Every row gives one point. To make a cloud, some directions were put in groups of two or more. Within a group, all points are equally far from the middle, so they leave a hole (a ring in 2 directions, a hollow ball in 3). The other directions are filled evenly. Then the cloud was stretched, turned, moved and blurred a little. How many holes are there, and how many directions does each take, smallest first?

Cloud:
-31 44

58 10

-48 15

55 22

-48 -5

-49 6

-33 42

54 23

-17 53

50 -23

-46 -11

38 45

-45 -13

-35 40

15 56
Holes: 1 (2)

Cloud (22 x 3):
20 -31 43

-39 37 -52

-52 -38 -15

33 37 29

9 -2 -3

-10 5 -74

-26 43 -79

2 -58 17

43 44 -61

57 -24 -49

-4 -28 14

-32 -47 -40

7 32 8

-66 25 14

-32 -33 38

-28 -49 19

8 -19 -23

51 -16 -26

-44 6 7

-32 73 29

47 0 -55

-20 46 -79
Holes: 0

Cloud, 20 rows:
-34 -65 -25

-4 -44 -77

23 -14 -44

24 30 -51

-3 -3 -94

-4 -7 -45

-44 -12 34

-46 31 -20

4 33 55

49 -80 12

-5 -72 -37

49 -2 31

10 24 -3

-38 -19 -32

-20 -4 -1

29 13 36

14 -32 71

-61 -12 5

66 -22 -25

35 -47 25
Holes: 0

Cloud (32 x 4):
-41 8 3 12

-3 47 -28 8

1 -57 -1 52

-29 -41 31 17

21 -3 53 -32

-7 13 27 59

-88 61 -22 -13

50 -4 -52 -12

53 7 19 43

50 -19 26 1

-9 75 -19 4

-78 11 6 -59

-31 -38 -32 -44

20 8 -69 0

-17 -56 -43 33

18 -7 21 22

-26 -62 -44 -14

-51 28 -2 39

-65 -44 -45 -38

36 -31 -5 -34

42 45 26 69

-43 -27 48 25

-63 -49 -28 -36

13 -57 -35 -8

-47 7 3 60

19 48 43 -57

15 -37 -32 -81

68 -52 1 12

61 -47 5 32

-24 -62 -7 35

-33 28 -10 21

61 -21 -6 11
Holes: 0

Cloud (49 x 6):
-7 21 -60 -36 9 51

79 17 16 -24 41 13

70 18 -18 -37 -45 57

-1 -36 16 -93 10 2

16 -17 -14 -4 -44 87

26 1 16 -104 11 16

29 88 6 -17 -28 4

-27 -32 9 48 39 -6

10 49 38 -79 -1 18

-32 50 -13 45 20 -30

40 60 8 -47 45 37

-11 -47 41 -70 6 17

0 24 52 -18 72 -25

-18 -18 10 32 -62 7

73 -13 -3 -27 3 66

61 -45 22 -35 -18 25

-27 -36 32 -74 19 -10

64 37 20 -45 2 -36

-29 45 -36 -34 -11 45

-63 -27 -5 24 -10 -18

25 32 3 -23 32 -69

39 25 14 -22 58 -46

-11 -65 -24 -49 33 7

-1 37 -66 -37 -12 -36

55 49 27 -73 12 -5

-41 2 -38 -56 10 -40

59 -33 -23 -43 30 -13

-10 60 -5 -41 -21 -42

32 -38 7 -47 5 78

2 72 21 29 30 37

35 2 -49 -43 41 42

49 0 -51 1 39 18

23 -8 30 38 57 7

15 -16 -82 1 -30 -1

-12 -36 69 -31 -6 16

39 10 51 5 6 -39

-51 -27 16 24 12 -36

-63 -23 -16 17 22 30

5 6 -83 -20 -35 18

26 39 -39 -55 -37 -33

49 1 -42 -14 -59 -17

-25 -7 4 -17 -59 57

75 44 -18 -13 -27 54

36 84 16 -35 -21 10

2 9 32 -98 22 -6

-37 -54 -22 13 -24 -13

26 -42 15 -75 -28 28

-7 40 3 -38 78 8

-28 -34 61 -25 50 13
Holes: 2 (3, 3)
